Each row is a point. Each copy is the shape, with its points in the same order, stretched, turned, moved and blurred by noise. Some copies are also mirrored. Which?

Shape, 7 rows:
[[ 68  32]
 [-17  31]
 [-18 -20]
 [ -2 -79]
 [ 24 -42]
 [ -8   2]
 [ 51 -39]]
Copy 1 (7 x 2):
[[-73   9]
 [ 16  26]
 [ 32 -27]
 [ 38 -76]
 [ -5 -47]
 [ 15 -10]
 [-30 -53]]
Copy 1 is: mirrored
Copy 2, 7 rows:
[[-103  -37]
 [  -7   39]
 [  23   12]
 [  34  -33]
 [ -15  -38]
 [  -1   15]
 [ -47  -60]]
Copy 2 is: mirrored
Copy 3 (7 x 2):
[[ -1  47]
 [ 30 -10]
 [-32  -6]
 [-79 -11]
 [-52  18]
 [ -4   0]
 [-47  41]]
Copy 3 is: mirrored
Copy 4 (7 x 2):
[[ 40 -58]
 [ 39  -1]
 [  4   5]
 [-41  -9]
 [-12 -28]
 [ 20  -6]
 [-12 -45]]
Copy 4 is: only turned

Shape, 7 rows:
[[ 55  10  -9  48]
 [-48 -36  53 -12]
 [-37  -6  20 -27]
 [-18  32  43   9]
 [-28   5  85  21]
 [ 24   7 -68  73]
 [-15 -32 -23 -27]]
Copy 1, 7 rows:
[[ -40  -87    4   19]
 [   9   41    4  -13]
 [  30   13   -4  -23]
 [  24  -14   44  -22]
 [   3   10   38    1]
 [ -40 -105   11  -35]
 [  10    0  -39  -31]]
Copy 1 is: mirrored
Copy 2:
[[ 24 -25 -24 -31]
 [-20 -26  40  42]
 [-26   1  26  27]
 [-36 -27  29 -14]
 [-37 -59  43   3]
 [ 74  14  -3 -47]
 [  5  21   1  32]]
Copy 2 is: only turned
Copy 3, 7 rows:
[[  6  86 -16 -24]
 [ -9 -73  28  39]
 [-51 -48  10  16]
 [-57  10   7  45]
 [-18 -11  33  77]
 [  3  65 -96 -57]
 [-23 -42  -7 -34]]
Copy 3 is: only turned
Copy 4, 7 rows:
[[-33 -70 -19 -34]
 [ -6  48  13 -37]
 [  9  33   6   4]
 [-20  -7  33   1]
 [-37  11  53 -40]
 [-55 -61 -71  -8]
 [ 21  22 -31  -8]]
Copy 4 is: only turned

Shape:
[[-31   2 -26 -48 -27   2 -62 -75]
 [ 31  20  16  -8 -67  44 -45 -58]
 [-49  37  39  22 -35  -7 -27  16]
 [  0  42 -29  57  36  57   6  23]
 [-79   0 -44   8 -22  47 -43  -8]
 [  6  -1 -38  29   6 -58  58   5]
 [ 30 -10 -31 -60  34 -29 -31 -51]
 [-12   9  68   2  40 -22  59 -21]
 [ 31 -31 -17 -16 -55 -21  16  23]
 [ 18   9  36  65   4  49  -5  28]
 [-49 -44  22  47  34 -31 -24 -12]]
Copy 1:
[[-34   2 -58  23 -44 -67  35 -18]
 [ 15  13 -90  18 -29 -38   7 -23]
 [  5 -69 -29 -26 -48  -3 -12  19]
 [-20 -32  13 -37  -1  60 -16 -44]
 [-50 -70 -42 -46 -29  12  31 -24]
 [ 12 -56  36   9 -47  56  50 -24]
 [-13  46  -5  65  -4 -82  37 -29]
 [ 12   4   1  39 -15  14   7  52]
 [ 45 -43 -21  34 -10 -19  48 -26]
 [ 27 -26 -17 -41   4  38 -12  -6]
 [ -5 -44   9 -60 -40  21  48  30]]
Copy 1 is: only turned
Copy 2 (11 x 8):
[[-78 -35  59 -88 -14  40  16  32]
 [-24 -15  53 -49 -46  55  45  58]
 [-55  14  18 -18 -58 -31   2 -14]
 [ -4  13  -1  71  22   3  14 -32]
 [-84 -12   6 -41  -2   8  41 -15]
 [ 33  10 -33 -21 -10 -19 -65 -72]
 [-28 -36  44 -45  16  20 -25  41]
 [ -9  61  -7  44  -6   1 -76  25]
 [  9 -30 -37 -56 -41  -9   0   9]
 [ 10  43  10  65   4 -28  28  25]
 [-16  70  31   4  52 -69 -30  13]]
Copy 2 is: only turned

Shape, 14 rows:
[[ 10  10 -18  17 -19  18  -5  16   3]
 [  5  -8  23  20   4 -11  33  24 -18]
 [-40  18 -23  14   7  13 -30   0 -27]
 [ -4  10  -1 -17  -7  -9 -16  -7 -19]
 [ -8   0  11 -25   0  -3 -18  24 -18]
 [  3  12 -14  -4   1  -3 -28  17 -28]
 [-16  39  17  11  13 -15 -32  13 -13]
 [ 16   7 -23  26   0  -5 -17   7  21]
 [  4  -4  50   9  10 -14  12 -17   5]
 [ 10  -1 -15 -29  25 -13 -28  12 -24]
 [ 15  28 -20  -2 -12  -1  11  15  23]
 [ 11  -5 -22  15 -22 -13 -22  24 117]
 [ 11   1  19  -6 -20 -11 -31  10 -18]
 [ -5  16  -4  13  36  64 -24   8 -15]]
Copy 1, 14 rows:
[[  9  -6   5  16  22  -5  26 -30   5]
 [ -7   4 -25   3  41  19   4  -5 -18]
 [  1  33  18   7   2  -7   7 -14 -47]
 [ -2   0  13  -6 -20   3 -10  -1   3]
 [-26  12  13   3 -14  14   3 -17  10]
 [  4  11  16  -1 -17  15  18  -9   1]
 [-24  17  20  26   1  16  17  21   1]
 [ 19  -3  25   0  37  -4  21  -3  23]
 [-38  -5 -17  -5  31  -5  -4  33  -3]
 [  8  24  19 -23 -23  13   4  -4  21]
 [ 20  -6   7  29  25  -2   2 -23  46]
 [ -9 -26  71  22  88 -21   1 -27 103]
 [-27 -17  20  -5 -20  20  14   5   9]
 [-25  46 -23  18  17 -29  68 -23 -26]]
Copy 1 is: only turned
Copy 2 (14 x 9):
[[-25  -4  43  -7  -6  18   7 -12 -11]
 [-29 -46  -2   7 -31  20  -5 -40  -7]
 [ 12 -18  26 -46   7  -9  35 -10 -17]
 [  2   4  -3 -14 -13  10  13  -9   0]
 [  0 -11   0   8 -27  -6  17 -13   8]
 [ -7   1  16  -7 -18   0  23 -15 -16]
 [  3  -7   0   0  15 -24  17 -26   1]
 [ -9   7  37  23   0   8  -6   1 -23]
 [-16 -31 -28  31  -5  -4 -13  -1   9]
 [  5  12   0  14 -31 -13   5   0 -15]
 [ -7  14  33  -1  -5  16 -26 -18   5]
 [ 14  18  69  86   7   6 -45  40  27]
 [-15   1  -1  20 -16   8  26 -16  -1]
 [-32 -13  34 -20  -4 -40  17  21 -15]]
Copy 2 is: only turned
Copy 3, 14 rows:
[[ -27    1   20  -12    6   24    0  -25    8]
 [  44  -12    4  -12   10   43   20    8   18]
 [  -6   -8   24  -28  -60   -2  -11  -27   19]
 [  10  -27   -5    1   -8    6  -21  -12   -2]
 [  18  -19    5   25  -19   25  -30    2   16]
 [   7   -7   23  -16  -13   18  -32  -20    3]
 [  19  -55   52   -8  -22   14  -18  -14   23]
 [ -38    0   32  -32   21   15  -10   -6    9]
 [  35  -44   -3   12    7  -13   20   13   24]
 [  16    0   12   -5  -16   15  -55    9  -18]
 [ -26  -22   15   -6   21   39   -3  -11  -25]
 [-121  -18   33    9   58   47   -6   45   34]
 [   5  -20   11   14   12    9  -22  -13   35]
 [  -1   17   61   17  -63  -23  -12  -25  -13]]
Copy 3 is: only turned
Copy 4 (14 x 9):
[[ -21   -7   -1   -2    1  -24  -33   -7   -4]
 [  -6   17   36   28   16    3   19   15  -36]
 [  15   55   13  -14  -26  -30  -37   -1   15]
 [  19   14   20  -15   18   11  -21   31   22]
 [  -1   35   12   18   -5   22  -24   52   21]
 [  14   44   11  -10    6   16  -38   14   10]
 [  -4   32   49   -7   22   21  -30   16   44]
 [ -19    0    3  -22   13   -8  -28  -30    3]
 [  -4  -20   48   27   18   21   37    7   25]
 [  23   59    8   -1    9   30  -24   32   18]
 [ -15  -34   -5    1   34  -33  -23   21    0]
 [-109  -76  -46  -30    0  -27  -19  -11   40]
 [  -2   16   36   -8    3   40  -39   26   32]
 [ -15   30   -8   58  -32  -15  -22  -40   24]]
Copy 4 is: only turned
